Each point is reached from the start by the listed moves, each made once or not at all, plus a little noise. Say if it took an odd or an even number of moves. Then give how often each move was made.
(in the rows, 128 means zero)

Moves:
(1): [179 104 138 147 128 136]
(2): [143 190 139 108 107 121]
(3): [122 118 163 149 148  88]
Start: [137 148 112 133 139 137]
Points:
[189 123 122 153 138 142] -> odd (1, 0, 0)
[203 188 132 130 119 136] -> even (1, 1, 0)
[138 147 113 133 136 139] -> even (0, 0, 0)

Moves:
(1): [179 123 113 137 133 109 138 118 118 129 134 153]
(2): [127 174 125 133 147 131 120 133 126 140 124 141]
(3): [136 144 173 120 119 134 133 126 122 123 130 127]
(4): [114 132 139 154 122 120 135 118 126 130 133 125]
(5): [117 132 139 145 145 159 142 126 134 115 132 118]
(6): [131 136 131 133 111 145 150 116 147 145 119 124]
(7): [120 131 126 120 122 118 150 127 133 112 115 129]
(8): [154 121 125 145 123 123 124 173 140 126 117 127]
(9): [136 132 127 123 137 115 119 120 156 126 135 125]
Start: [144 138 147 135 141 132  88 102 156 133 122 133]
Points:
[207 196 180 175 139 100 118 129 150 126 110 167] -> even (1, 1, 1, 1, 0, 0, 1, 1, 0)
[231 185 129 166 150 114  98 123 201 160 112 162] -> odd (1, 1, 0, 0, 0, 1, 0, 1, 1)
[176 191 151 188 184 126 102  78 174 135 140 155] -> odd (1, 1, 0, 1, 1, 0, 0, 0, 1)
[195 160 190 157 137 166 139  76 163 134 125 142] -> even (1, 0, 1, 0, 1, 1, 0, 0, 0)
[223 133 128 149 143  84 107 128 189 114 110 155] -> even (1, 0, 0, 0, 0, 0, 1, 1, 1)

Moves:
(1): [167 140 150 120 129 130 121 115 132 123 117 124 133 126 138 132 114 135
 124]
(2): [105 176 125 122 130 119 144 148 119 144 119 135 117 115 121 153 132 130
 135]
(3): [116 136 164 130 118 155 126 112 143 106 130 124 126  99 131 138 140 142
 135]
(4): [130 118 118 157 116 117 147 108 143 129 118 136 142 134 134 144 142 121
 130]
(5): [122 121 134 123 155 120 121 135 124 132 110 117 130 145 122 141 142 123
 141]
(6): [127 133 121 126 121 167 136 122 128 124 109 107 143 124 125 142 125 130
 111]
(7): [133 125 143 127 130 131 153 123 123 133 120 124 132 133 124 114 132 122
 139]
(8): [136 133 128 134 132 134 124 167 135 137 120 136 114 119 121 124 146 136
 131]
(9): [131 135 124 120 135 130 128 123 146 119 124 140 115 127 120 128 120 128
 119]
(10): [122 119 136 140 130 140 129 129 128 151 136 144 128 135 124 140 116 135
 132]
(11): [131 139 134 131 147 135 131 134 130 120 140 133 140 126 125 120 122 136
 121]
(12): [137 129 126 126 131 133 119 133 120 121 128 154 133 129 116 122 127 130
 138]
(13): [120 122 135 109 120 126 121 126 155 137 119 130 156 124 128 124 122 140
 131]
(14): [130 138 144 132 118 130 133 148 137 117 114 127 129 156 111 128 119 144
 139]
(15): [119 136 110 120 124 134 122 130 135 132 143 138 114 130 180 127 139 123
 127]
(16): [123 120 129 115 121 121 155 134 128 124 138 126 125 136 125 158 129 124
 116]
(17): [125 131 132 125 122 131 134 119 128 139 133 122 133 140 111 130 146 126
 122]
(18): [126 124 137 122 134 125 137 118 122 119 121 129 128 134 124 128 127 163
 118]
Start: [111 118 126 121 118 122 132 112 134 117 158 132 151 125 118 110 126 148
 131]
Points:
[ 83 131 185 123 100 168 187 120 233 110 160 183 163 150 114 161 160 231
 116] -> even (0, 0, 1, 1, 0, 0, 0, 1, 1, 1, 1, 0, 1, 1, 1, 1, 1, 1)
[115 209 201  79 111 198 164 114 171  87 108 150 188 115 137 125 114 240
 141] -> odd (1, 1, 1, 0, 0, 1, 1, 0, 0, 0, 1, 1, 1, 1, 1, 0, 0, 1)
[106 173 210  85 127 163 223  66 192 105  91 115 211 125  82 198 155 204
 109] -> odd (1, 1, 1, 1, 1, 1, 1, 0, 1, 0, 1, 0, 1, 0, 0, 1, 1, 1)
[ 94 126 137  82 123 192 177 107 176 139 168 169 191 150 110 137 123 163
 104] -> even (0, 0, 0, 0, 0, 1, 1, 0, 1, 1, 1, 1, 1, 0, 1, 1, 1, 0)
[143 143 176  95 105 192 156 116 178  83 128 121 141  87 112 163 130 175
  96] -> even (1, 0, 1, 0, 0, 1, 0, 1, 1, 0, 0, 0, 0, 0, 0, 1, 0, 0)
[148 130 208  82 128 147 185 104 168 110 141 180 197 182  57 120  93 221
 120] -> odd (1, 0, 0, 0, 0, 0, 1, 0, 1, 1, 1, 1, 1, 1, 0, 1, 1, 1)
[105 177 205  71 142 174 190 109 166 108 105  93 202 103 105 179 129 174
 134] -> odd (1, 1, 1, 0, 1, 1, 1, 0, 0, 0, 1, 0, 1, 0, 0, 1, 0, 0)
[118 181 183  81 121 139 166  95 150  81 146 173 134  96  98 164 121 205
 122] -> odd (1, 1, 1, 0, 0, 0, 0, 0, 1, 0, 0, 1, 0, 0, 0, 1, 0, 1)
[126 142 210 107 100 164 157  97 178  97 155 145 140 152  82 170 112 182
 122] -> odd (1, 0, 1, 0, 0, 0, 0, 0, 1, 1, 0, 0, 0, 1, 0, 1, 1, 0)
[141 121 167 103  92 124 193 131 187 113 115 149 173 167 152 134 143 204
 135] -> odd (1, 0, 0, 1, 0, 0, 1, 1, 0, 0, 0, 0, 1, 1, 1, 1, 0, 1)

Moves:
(1): [157 135 132 109 119 138 129 113 129 126 125 130 113 134 135 122 113 134
 119 128 139 124 132 126 120]
(2): [122 151 129 144 116 131 126 134 136 123 130 131 128 131 119 124 125 127
 127 130 133 129 128 122 130]
(3): [116 138 145 127 139 129 120 130 125 126 130 132 133 117 130 145 118 134
 115 140 107 121 142 125 139]
(4): [131 125 143 139 134 115 113 135 123 134 118 130 127 125 118 133 121 134
 131 128 127 119 123 134 129]
(5): [115 140 128 137 145 141 135 124 125 138 130 131 125 140 111 121 112 115
 137 127 113 130 115 131 137]
(6): [138 124 136 133 124 150 115 135 139 130 140 126 133 123 117 141 127 119
 136 128 124 126 137 131 133]
(7): [120 121 132 137 116 143 146 128 129 133 108 124 131 128 140 118 117 119
 129 136 123 113 119 125 123]
(8): [127 132 124 125 133 134 129 152 131 122 124 127 128 132 116 138 123 123
 122 121 122 130 132 123 128]
(9): [133 131 146 125 136 119 136 117 148 135 135 125 122 127 132 134 124 116
 121 114 132 133 131 127 120]
(10): [136 128 124 127 123 133 136 131 131 149 136 141 140 139 129 138 119 120
 139 122 129 130 135 124 144]
(11): [132 123 141 135 123 126 141 140 128 116 147 134 132 123 135 128 123 139
 129 127 125 135 119 126 130]
(12): [132 127 123 122 123 132 124 127 132 128 136 143 130 132 121 125 131 118
 123 119 125 115 134 127 131]
(13): [135 123 129 132 123 133 121 133 114 128 132 112 147 129 128 116 122 118
 121 132 136 125 130 113 129]
(14): [125 117 147 122 131 133 124 128 128 131 136 123 134 160 132 138 146 139
 120 124 137 124 127 131 130]
(15): [146 143 133 129 135 131 118 136 133 105 123 145 145 125 154 142 135 129
 117 108 135 143 128 133 110]
(16): [135 128 124 139 136 120 138 129 127 116 129 132 137 123 116 143 131 130
 131 129 117 128 127 123 116]
(17): [133 138 126 122 139 126 135 133 127 138 128 130 128 122 127 116 149 135
 133 129 131 126 129 119 119]
(18): [113 118 129 132 150 128 129 122 142 124 119 131 133 121 111 127 118 154
 126 129 142 127 139 140 127]
(19): [133 137 133 111 139 125 133 122 151 114 126 133 128 135 129 131 122 105
 163 130 127 125 139 126 134]
(20): [137 127 123 133 140 123 118 133 140 122 120 140 126 126 122 127 138 117
 115 148 133 133 134 127 135]
(21): [121 126 146 120 132 124 147 129 116 128 133 131 134 118 117 154 141 128
 127 128 153 137 123 151 126]
(22): [133 124 149 132 115 124 136 133 121 114 120 129 134 129 123 127 138 134
 132 119 120 150 147 123 121]
(23): [126 127 123 141 135 127 138 127 119 124 130 127 114 125 139 125 125 122
 129 132 125 120 135 129 123]
(24): [144 132 134 121 119 122 148 131 135 129 136 110 142 135 141 124 123 130
 128 117 120 130 137 159 126]
Start: [149 130 150 127 134 130 132 116 113 132 137 125 143 118 104 117 123 136
 150 107 123 135 108 144 118]
Points:
[129 179 169 120 151 162 183 142 135 132 129 155 150 130  61 118 118  80
 187 101 125 116 103 147 120] -> even (0, 1, 0, 0, 1, 0, 1, 1, 0, 0, 0, 1, 0, 0, 0, 0, 1, 0, 1, 0, 1, 0, 0, 0)
[204 135 249  91 157 131 174 124 129  55 165 147 220 136 111 176 120 166
 136  72 140 156 170 185  90] -> odd (1, 0, 1, 0, 0, 0, 0, 0, 0, 0, 1, 1, 1, 1, 1, 1, 0, 1, 1, 0, 1, 1, 0, 1)
[175 129 232 124 198 116 183 122 142 149 151 140 185 161  60 128 133 100
 173  83 148 140 167 188 129] -> odd (0, 0, 0, 1, 1, 0, 0, 0, 1, 1, 0, 1, 1, 1, 0, 0, 1, 1, 1, 1, 1, 1, 1, 1)
[184 114 206 137 153 179 141 127 120 140 127 134 170 137 102 118 117 144
 128 136 134 116 177 118 122] -> even (1, 0, 1, 0, 0, 1, 1, 0, 0, 1, 0, 0, 1, 1, 0, 0, 1, 1, 0, 1, 0, 1, 1, 0)
[186 121 212 154 145 135 185 133 123 135 177 117 179 170 114 109 114 104
 145  91 111 165 136 153 132] -> even (0, 0, 0, 0, 1, 0, 0, 0, 1, 1, 1, 0, 1, 1, 0, 0, 0, 0, 0, 1, 0, 1, 1, 1)
[192 183 215 142 189 155 167 112 199 150 129 151 166 122  59 136  56 106
 180 120 100 109 153 163 128] -> odd (1, 1, 1, 1, 1, 1, 1, 0, 1, 1, 0, 0, 0, 0, 0, 1, 1, 1, 1, 1, 0, 0, 0, 1)
[176 148 229 159 185  88 144 132 114  85 125 163 164  80  99 193 145 130
 116  98 118 166 146 162  86] -> odd (0, 0, 1, 1, 0, 0, 0, 0, 1, 0, 0, 0, 0, 0, 1, 1, 0, 0, 0, 1, 1, 1, 1, 0)
[152 129 197 147 146 185 130 158  97 144 173 134 183 164  68 148 106  95
 144  90  82 125 161 124 151] -> even (0, 0, 1, 0, 1, 1, 0, 1, 0, 1, 0, 1, 1, 1, 0, 0, 0, 0, 0, 0, 0, 1, 1, 0)
[203 137 239 143 172 151 199 119 155 101 149 176 187 156 125 149  89 139
 109  77  93 142 162 173 102] -> even (1, 0, 1, 0, 1, 0, 1, 0, 1, 1, 1, 1, 0, 1, 1, 1, 0, 1, 0, 1, 0, 1, 1, 1)
[160 131 191 151 135 156 194 131 111 142 157 123 184 102 108 177 102 114
 159 112  97 120 137 191 122] -> even (0, 0, 1, 0, 0, 1, 1, 0, 0, 1, 0, 0, 0, 0, 0, 1, 0, 0, 0, 0, 1, 0, 1, 1)
[205 127 208 128 168 178 164 147 156 140 129 138 178 176  66 107  93  94
 179  98 120 104 175 155 126] -> odd (1, 0, 0, 1, 1, 1, 1, 1, 0, 1, 0, 1, 1, 1, 0, 0, 1, 1, 1, 1, 0, 1, 1, 1)

Moves:
(1): [137 134 133 136 134 116 129 114 136 118 139 140 133 123 121 126 116 138
 146 120 132 129 122 134]
(2): [118 141 134 125 128 137 115 131 118 130 118 121 160 129 130 114 107 112
 118 126 108 137 128 127]
(3): [117 135 148 126 140 119 124 120 133 146 132 125 126 124 135 138 117 133
 130 133 118 132 123 131]
(4): [131 143 146 143 124 107 129 124 124 109 125 125 137 126 134 114 126 141
 106 117 132 133 150 125]
(5): [137 123 125 147 154 112 124 112 120 162 129 128 129 126 124 118 130 143
 138 112 127 129 129 121]
(6): [125 125 146 119 139 140 130 114 131 130 141 130 129 110 108 132 149 120
 132 114 138 151 123 115]
(7): [125 136 117 111 128 130 132 147 116 130 132 136 112 118 137 131 150 152
 133 132 122 118 117 121]
(8): [128 127 141 119 133 127 127 143 136 121 130 128 128 131 129 116 115 122
 140 136 143 112 138 115]
(9): [111 132 118 136 130 109 133 112 150 139 123 135 129 109 116 113 133 127
 121 121 109 128 136 142]
(10): [129 135 126 139 113 130 134 135 142 137 129 127 137 123 107 133 109 149
 131 115 132 131 119 128]
(11): [116 125 129 145 120 119 133 158 125 129 162 137 142 122 139 128 114 127
 122 136 122 132 120 117]
(12): [138 123 150 131 123 137 125 125 115 145 129 145 134 127 139 130 142 138
 124 118 132 118 122 136]
(13): [118 118 129 122 113 125 138 131 124 126 125 130 147 124 113 107 125 138
 136 135 152 147 129 135]
(14): [129 133 135 131 126 120 142 121 137 116 130 126 136 148 146 121 127 132
 122 121 118 131 125 124]
(15): [130 130 121 123 127 122 128 131 138 127 138 114 122 121 142 122 117 125
 120 118 130 130 126 134]
(16): [128 136 120 133 120 114 138 134 136 124 121 122 145 115 137 128 137 119
 139 130 143 142 114 121]
(17): [136 124 126 122 136 127 118 122 132 128 130 114 133 122 109 125 147 118
 132 134 131 119 120 132]
(18): [126 136 120 126 123 134  99 123 142 125 135 133 147 150 128 141 141 137
 144 108 132 143 121 127]
(19): [113 147 126 136 124 125 136 121 126 133 135 124 129 135 132 128 127 132
 135 124 124 127 129 139]
(20): [130 146 117 132 129 140 128 120 143 127 128 131 134 118 125 116 130 127
 113 164 139 130 117 119]
(21): [150 142 135 105 143 115 129 131 126 116 126 138 130 152 108 120 131 113
 118 118 154 142 127 127]
(22): [142 134 117 124 105 121 121 126 122 126 128 133 122 137 139 112 133 112
 131 130 128 138 123 123]
(23): [141 134 139 113 116 140 138 135 121 126 128 132 145 132 139 140 129 139
 135 136 124 130 152 132]
(24): [143 141 133 142 129 125 130 137 140 126 130 130 123 132 139 120 136 128
 140 121 114 144 127 149]
Start: [116 157 127 142 139 121 124 121 124 135 125 108 127 151 122 126 119 126
 129 126 138 135 126 126]
Points:
[156 249 110 131 137  67 144 132 127 136 178 111 206 159 156  66 119 124
 137 135 148 178  83 105] -> even (1, 1, 0, 0, 1, 0, 1, 0, 0, 0, 1, 0, 0, 1, 1, 1, 1, 0, 1, 1, 1, 1, 1, 0)
[118 223 135 146 163  76 109  68 164 203 152 151 183 138  54  87 151 208
 164  94 179 165  73 154] -> odd (1, 0, 1, 0, 1, 0, 1, 0, 1, 1, 0, 1, 1, 0, 0, 0, 1, 1, 1, 1, 1, 0, 0, 0)
[ 82 175 164 155 133  90 152  98 171 164 168 124 204  88 109  83 160 123
 119 150 159 188  75 118] -> even (0, 0, 1, 0, 0, 1, 0, 0, 1, 0, 1, 1, 1, 1, 0, 1, 1, 0, 0, 1, 0, 0, 0, 0)
[119 181 152 135 137  57 183 142 173 151 171 119 209 127  93  67  96 142
 144  83 196 208 130 101] -> even (0, 0, 0, 0, 1, 1, 0, 1, 1, 1, 1, 0, 1, 1, 1, 1, 0, 0, 0, 0, 1, 0, 1, 0)
